Each row is a point. Each copy is the shape, with its points in the same order, turned, moved and blurred by noise. Say if it was mirrored as well.

Shape (8 x 2):
0: -0.034  0.031
1: -0.118 -0.007
2: -0.206 -0.252
3:  0.246  0.054
4: -0.035 -0.260
5:  0.095  0.086
6:  0.133  0.024
7: -0.035 -0.024
Copy 1 (8 x 2):
0:  0.072  0.011
1:  0.062 -0.107
2: -0.140 -0.282
3:  0.004  0.262
4: -0.214 -0.114
5:  0.094  0.132
6:  0.006  0.158
7:  0.040 -0.039
Copy 1 is: mirrored
Copy 2 (8 x 2):
0:  0.048  0.003
1:  0.035 -0.101
2: -0.168 -0.281
3: -0.049  0.267
4: -0.240 -0.120
5:  0.036  0.134
6: -0.042  0.167
7: -0.023 -0.025
Copy 2 is: mirrored
Copy 3 (8 x 2):
0: -0.107 -0.051
1: -0.109 -0.157
2:  0.083 -0.350
3:  0.037  0.214
4:  0.167 -0.176
5: -0.035  0.106
6:  0.017  0.078
7: -0.037 -0.074
Copy 3 is: only turned

Shape (10 x 4):
0: -0.014  0.096  0.374  0.093
1:  0.159  0.066 -0.005 -0.063
2:  0.172  0.052  0.027  0.010
3:  0.039 -0.130 -0.070 -0.012
4: -0.189  0.078  0.004  0.185
5:  0.120 -0.054  0.248 -0.005
6: -0.117  0.233  0.127  0.167
7:  0.178  0.062 -0.037  0.012
8:  0.064 -0.115 -0.220  0.102
9: -0.232 -0.044 -0.110 -0.061
Copy 1 (10 x 4):
0: -0.317 -0.141 -0.060  0.183
1:  0.112 -0.069  0.080  0.096
2:  0.068 -0.128  0.042  0.060
3:  0.092  0.026 -0.026 -0.114
4: -0.006  0.068 -0.316  0.128
5: -0.168 -0.131  0.064  0.005
6: -0.079 -0.047 -0.243  0.283
7:  0.124 -0.129  0.045  0.081
8:  0.239 -0.018 -0.140 -0.109
9:  0.049  0.288 -0.141 -0.013
Copy 1 is: only turned
Copy 2 (10 x 4):
0: -0.411 -0.020  0.000  0.033
1:  0.004  0.003  0.063  0.149
2: -0.009 -0.029  0.100  0.087
3:  0.076 -0.025 -0.078  0.005
4: -0.115  0.166 -0.051 -0.168
5: -0.236 -0.160 -0.059  0.102
6: -0.295  0.201  0.091 -0.076
7:  0.019 -0.022  0.122  0.069
8:  0.214 -0.023 -0.032 -0.123
9:  0.076  0.225 -0.230 -0.044
Copy 2 is: mirrored
Copy 3 (10 x 4):
0:  0.108  0.037  0.001 -0.346
1: -0.020 -0.225 -0.099 -0.035
2:  0.068 -0.209 -0.048 -0.060
3: -0.016 -0.139  0.101  0.123
4:  0.212  0.154 -0.044  0.056
5: -0.030 -0.130  0.090 -0.238
6:  0.247  0.105 -0.227 -0.109
7:  0.081 -0.253 -0.090 -0.006
8:  0.159 -0.148  0.076  0.236
9: -0.032  0.131 -0.026  0.201
Copy 3 is: only turned

Shape (14 x 8):
0:  0.033  0.078 -0.012  0.289  0.194  0.111  0.047  0.030
1:  0.098  0.066  0.136 -0.226 -0.102  0.192 -0.013 -0.033
2: -0.100 -0.067 -0.110  0.253  0.152  0.046  0.125  0.018
3: -0.139 -0.245  0.095  0.207  0.169 -0.199 -0.021  0.052
4:  0.007 -0.352  0.085  0.254  0.089 -0.013  0.099  0.097
5:  0.092  0.083 -0.020 -0.152 -0.082  0.134 -0.136  0.187
6: -0.140 -0.081  0.049  0.215 -0.088  0.036 -0.094  0.080
7:  0.094  0.038 -0.082 -0.251  0.009  0.208 -0.164  0.064
8: -0.093  0.014 -0.026  0.211  0.217  0.077 -0.061 -0.052
9: -0.020 -0.043 -0.005 -0.248 -0.112  0.077  0.075 -0.004
10: -0.122 -0.008 -0.094  0.222  0.168  0.224  0.088 -0.095
11:  0.048  0.205  0.011 -0.223 -0.030  0.112  0.120  0.052
12:  0.056 -0.140 -0.102  0.164 -0.029 -0.106  0.063 -0.072
13: -0.156  0.078 -0.153  0.240  0.231  0.206  0.093  0.108
Copy 1 (14 x 8):
0:  0.337  0.008  0.068  0.096  0.142 -0.091 -0.100 -0.009
1: -0.120  0.078  0.121  0.041  0.108  0.289 -0.109 -0.056
2:  0.334 -0.104  0.015 -0.007  0.028 -0.103  0.067 -0.021
3:  0.206 -0.205 -0.134  0.044  0.096 -0.094  0.163  0.285
4:  0.281 -0.114 -0.156  0.196  0.122  0.053  0.253  0.098
5: -0.040  0.240 -0.035  0.008 -0.027  0.183 -0.186  0.038
6:  0.214 -0.141 -0.075  0.103 -0.092  0.095 -0.071  0.145
7: -0.112  0.154 -0.094 -0.081  0.078  0.174 -0.207 -0.111
8:  0.278 -0.145 -0.012  0.001  0.139 -0.082 -0.139  0.041
9: -0.135  0.045  0.059 -0.073 -0.001  0.214  0.064 -0.070
10:  0.347 -0.156  0.051 -0.035  0.112 -0.010 -0.064 -0.149
11: -0.080  0.183  0.238 -0.102  0.026  0.159 -0.072 -0.047
12:  0.067 -0.121 -0.025  0.152 -0.024 -0.112  0.135 -0.024
13:  0.449 -0.008  0.026 -0.133  0.063 -0.070 -0.095 -0.071
Copy 1 is: mirrored
Copy 2 (14 x 8):
0:  0.219 -0.037  0.183  0.099  0.124 -0.150  0.123  0.039
1: -0.198 -0.017  0.189 -0.078 -0.185  0.165  0.109 -0.085
2:  0.241 -0.082  0.125  0.150 -0.091 -0.167 -0.029  0.112
3:  0.093 -0.102 -0.077  0.215  0.039 -0.283 -0.253 -0.083
4:  0.027 -0.301  0.031  0.297 -0.013 -0.173 -0.100  0.009
5: -0.108  0.117  0.067  0.070 -0.060  0.268  0.074 -0.118
6: -0.042  0.076 -0.033  0.226 -0.025 -0.156  0.058  0.047
7:  0.022  0.076  0.036 -0.061 -0.141  0.297  0.085 -0.180
8:  0.220  0.069  0.060  0.018 -0.009 -0.217  0.027  0.015
9: -0.133  0.011  0.109 -0.034 -0.302  0.107 -0.075  0.035
10:  0.277 -0.030  0.143  0.067 -0.166 -0.227  0.134  0.087
11: -0.072  0.075  0.282 -0.053 -0.148  0.193 -0.035  0.024
12:  0.012 -0.140 -0.035  0.076  0.054 -0.025 -0.106  0.197
13:  0.346  0.068  0.182  0.169 -0.117 -0.134  0.106  0.041
Copy 2 is: mirrored

Shape (14 x 11):
0: -0.097 -0.044 -0.092 -0.013 -0.130  0.194  0.074  0.037 -0.143  0.221 -0.088
1: -0.115  0.215  0.140 -0.073 -0.094  0.167  0.121 -0.102  0.122 -0.168  0.143
2: -0.090  0.012 -0.084 -0.287  0.121  0.088 -0.159  0.235  0.242 -0.126 -0.226
3:  0.061 -0.006  0.168 -0.120 -0.095 -0.228  0.023  0.175  0.098 -0.156  0.173
4:  0.220  0.173  0.066  0.067 -0.053 -0.115 -0.223 -0.177  0.110  0.001  0.216
5: -0.016  0.334 -0.067 -0.339 -0.146  0.067 -0.082 -0.097  0.139 -0.145 -0.094
6:  0.220  0.008  0.022 -0.088  0.195 -0.013  0.044 -0.043 -0.149  0.191 -0.099
7: -0.210 -0.034  0.116 -0.118  0.138 -0.121  0.088  0.025  0.132  0.171  0.045
8: -0.026  0.239  0.195  0.136 -0.052 -0.194  0.117 -0.154  0.195 -0.081  0.110
9: -0.025  0.357 -0.065  0.084  0.052  0.127 -0.015  0.164  0.020  0.053  0.202
10:  0.085 -0.030  0.056 -0.022  0.203 -0.243 -0.098  0.058 -0.119 -0.110 -0.003
11: -0.192 -0.058 -0.179  0.131  0.091 -0.156  0.032 -0.043  0.112 -0.134 -0.086
12:  0.108  0.042 -0.172  0.046  0.111  0.081  0.107  0.122 -0.065  0.116  0.148
13: -0.047  0.052 -0.200 -0.067 -0.044  0.145 -0.026  0.006 -0.037 -0.177  0.166
Copy 1 (14 x 11):
0:  0.023 -0.132  0.049 -0.179  0.008  0.017 -0.030  0.128 -0.091  0.098  0.197
1:  0.268  0.090  0.148  0.126  0.203 -0.104 -0.112 -0.151 -0.024 -0.119  0.117
2:  0.220 -0.264 -0.108  0.074  0.245 -0.095 -0.024  0.044  0.219  0.212 -0.224
3:  0.140 -0.098  0.010  0.275 -0.034 -0.013 -0.346  0.013  0.062 -0.207 -0.126
4:  0.049  0.184  0.069  0.021 -0.051  0.022 -0.109 -0.144 -0.153 -0.200 -0.351
5:  0.174 -0.185  0.149  0.038  0.149 -0.146  0.022 -0.371  0.048  0.048 -0.121
6: -0.208  0.012 -0.088  0.068 -0.082 -0.186 -0.057  0.100 -0.160  0.154 -0.085
7:  0.220 -0.056 -0.266  0.197 -0.030  0.012 -0.073  0.074 -0.131  0.040  0.069
8:  0.172  0.166 -0.099  0.157 -0.018 -0.081 -0.047 -0.149 -0.043 -0.374 -0.014
9:  0.230  0.239  0.019 -0.146 -0.063 -0.069 -0.210 -0.108  0.112  0.084  0.010
10: -0.175  0.043 -0.117  0.237 -0.021  0.049 -0.167  0.048  0.108 -0.001 -0.197
11:  0.096 -0.003 -0.079  0.147 -0.003  0.113  0.214  0.117  0.223 -0.107  0.007
12:  0.042  0.131  0.093 -0.024 -0.164 -0.080 -0.119  0.175  0.031  0.132  0.003
13:  0.124  0.062  0.283  0.073  0.069  0.079 -0.071 -0.008  0.124  0.104 -0.007
Copy 1 is: mirrored
Copy 2 (14 x 11):
0: -0.198  0.198  0.092  0.126 -0.061 -0.037  0.041  0.131  0.195  0.093 -0.137
1: -0.294 -0.051  0.052  0.022 -0.029  0.262 -0.085 -0.093 -0.105  0.003  0.155
2:  0.021 -0.051 -0.010  0.336 -0.142 -0.240  0.066 -0.181 -0.328  0.119 -0.001
3:  0.172 -0.285 -0.033 -0.082 -0.023  0.159 -0.021  0.021 -0.162  0.033 -0.007
4:  0.051 -0.267  0.052  0.013  0.125  0.143 -0.146 -0.102  0.108 -0.273 -0.013
5: -0.267 -0.143  0.127  0.162  0.051  0.107  0.100 -0.307 -0.192 -0.015 -0.144
6:  0.080  0.100  0.065 -0.193 -0.001 -0.105  0.016 -0.183  0.233  0.082 -0.066
7:  0.051  0.047 -0.236 -0.010 -0.146 -0.038 -0.229 -0.036 -0.095  0.034 -0.042
8: -0.043 -0.081 -0.155 -0.126 -0.003  0.247 -0.102 -0.052 -0.118 -0.308  0.031
9: -0.312 -0.177 -0.184  0.066  0.125 -0.024  0.010 -0.005  0.138 -0.034  0.086
10:  0.333 -0.047 -0.070 -0.005  0.093  0.019  0.022 -0.163  0.060  0.067 -0.004
11:  0.115  0.214 -0.116  0.207  0.158  0.014  0.033  0.090 -0.146 -0.114  0.009
12: -0.097 -0.004 -0.017 -0.145  0.209 -0.185 -0.020  0.098  0.115  0.117  0.013
13: -0.126 -0.023  0.082  0.161  0.230  0.053  0.000  0.024 -0.044  0.088  0.058
Copy 2 is: mirrored
Copy 3 (14 x 11):
0:  0.158  0.187 -0.037  0.058 -0.029 -0.130  0.063 -0.213  0.154 -0.114  0.015
1: -0.088 -0.090 -0.142 -0.012 -0.136 -0.019  0.002 -0.145 -0.262 -0.005  0.188
2: -0.025  0.190  0.402  0.091 -0.079 -0.074 -0.070  0.202 -0.178 -0.083  0.022
3:  0.059 -0.076  0.002  0.093 -0.346  0.209  0.057  0.192 -0.122  0.094 -0.037
4: -0.156 -0.165 -0.163 -0.165 -0.173  0.000 -0.204  0.023 -0.030  0.200 -0.231
5: -0.046  0.104  0.100 -0.138 -0.325 -0.199 -0.163  0.011 -0.278 -0.154  0.071
6:  0.228  0.144 -0.073  0.001  0.086  0.066 -0.229  0.013  0.023 -0.117 -0.258
7:  0.180 -0.192  0.193 -0.014  0.034  0.154  0.066 -0.045 -0.057 -0.132 -0.067
8: -0.114 -0.300 -0.238 -0.082 -0.125  0.076 -0.010  0.101 -0.101 -0.078  0.061
9:  0.114 -0.164 -0.058  0.109 -0.045 -0.173 -0.269 -0.017  0.030  0.182  0.161
10:  0.003  0.032  0.091  0.064 -0.127  0.294 -0.246  0.128  0.081 -0.075 -0.202
11: -0.178 -0.028  0.109 -0.077 -0.021  0.189 -0.052  0.112  0.165 -0.209  0.139
12:  0.207  0.118 -0.057  0.026  0.041  0.056 -0.171  0.001  0.135  0.123  0.061
13: -0.049  0.150  0.044 -0.035 -0.184  0.050 -0.183 -0.116  0.001  0.099  0.197
Copy 3 is: mirrored
